Each row of a before or after table is a point. One or more steps were done to the points. Then noise was added and the rows were shuffled. The steps act on columns, c1 being the first. Write out the steps. A step turns or swaps two columns, mirrors them in a line or flattens them onto one, adds a multiple of one to another, or multiplies or shifts one. Angles are multiples of 10 degrees, from the lower column toward the higher: turns from -170 to 170, lines from 10 to 170 but not 90. Use the fewest steps. Two steps may share a column if one is a turn and the other turns, adds or multiplies; they go together, in the order done. Otherwise the lowest column goes first.
In the rows, 128 means zero.

Before:
[[132 151]
 [150 157]
 [112 129]
 [138 117]
 [104 151]
 [174 143]
 [105  68]
 [149 152]
 [111 123]
 [107 152]
 [134 151]
 [109 141]
 [168 119]
 [120 122]]
After:
[[130 105]
 [126 117]
 [127 158]
 [131 108]
 [125 129]
 [131   9]
 [126 174]
 [130 174]
 [129 186]
 [127 176]
 [129 176]
 [129 179]
 [124 158]
 [128 117]]
Steps: multiply c1 by 0; multiply c2 by 2

Before:
[[171 143 123 158 129  84]
 [130 133  90  99 120 144]
 [108 115 119 155 132  93]
 [166 119 125 107 122 154]
 [150  81  99 173  99 107]
 [120 168 139 135 168  96]
 [188  81  92 128 108 116]
 [159 167 142  80 160 111]
 [167 100  87 141 125  92]
 [150  96 131 144  80 101]
 [140 107  77 143 126 133]
 [102 110 156 140 128 126]
 [127 159  74  98 105 126]
 [114 168 152 143 170 152]]
After (14 x 6):
[[109 163 120 124 137 127]
 [124 112  68 126  70 101]
 [119 132 139 131 226  78]
 [102 136 161 129 130 145]
 [145 165  98 124  57 158]
 [148 171 128 127   8 137]
 [167 108 123 129 111 145]
 [137 136  78 127 125 148]
 [189 163  90 129  74 163]
 [171 154 121 131 129  92]
 [168 172  83 123 117 138]
 [160 127 140 124 203  83]
 [125 112  89 131 107 138]
 [114  90 151 126 237 104]]
Steps: mirror c2 and c6 in the line at 120 degrees; multiply c4 by 0; multiply c5 by 2.5

Before (14 x 9):
[[160 140 120 135 118 132 140 103 113]
 [116 109 115 157 127 121 165 138 104]
 [111  84 154  95  95 100 170 101 129]
 [108 121 127 109 131  94  92 118 109]
 [ 95 108  92 116  80 157  97 123  82]
 [162  94  91 134 153  86 123 157 150]
 [169 100 137 172 106 151  90 105 121]
 [ 93  88 127 133 156 158 169  86 139]
 [101 147 111 124  97  82 145 115  88]
 [141 127 124 105 133  94 118 162 137]
 [103  96 132 171  83 162 129 109 122]
 [102 108  98 134 156  93 154 152 155]
 [100 113 127 170 144 133  99 141 151]
 [118  84 160 123 144 151 131 134 103]]
After:
[[106  91 126 110   8 125 106 120  70]
 [101 163 140 169  75 152  55 108 119]
 [109 102  99 136 195  98 149 152 166]
 [ 84 119 151 121 168 158 127 135  90]
 [ 87  90 144 133 201 149 166  91 139]
 [ 97 103 146 171  17 149  96 111 118]
 [135 158 127 134 106 128 134 102 111]
 [ 86 108 130  97  48 123 192 101 132]
 [129 141 107 105 138 105 132 158 140]
 [121 107 113 113 140 102 105 118 105]
 [144 102 101 126  51  98 156 114  77]
 [ 98 163  90 130 195  80 118 157 156]
 [114  94 129 174 159 134  68 137 160]
 [110 117 122 152 125 123 143 141  96]]
Steps: swap c1 and c2; flatten c3 and c6 onto the line at 50 degrees; add -0.7 times c4 to c7; multiply c5 by 2.5; multiply c9 by 1.3
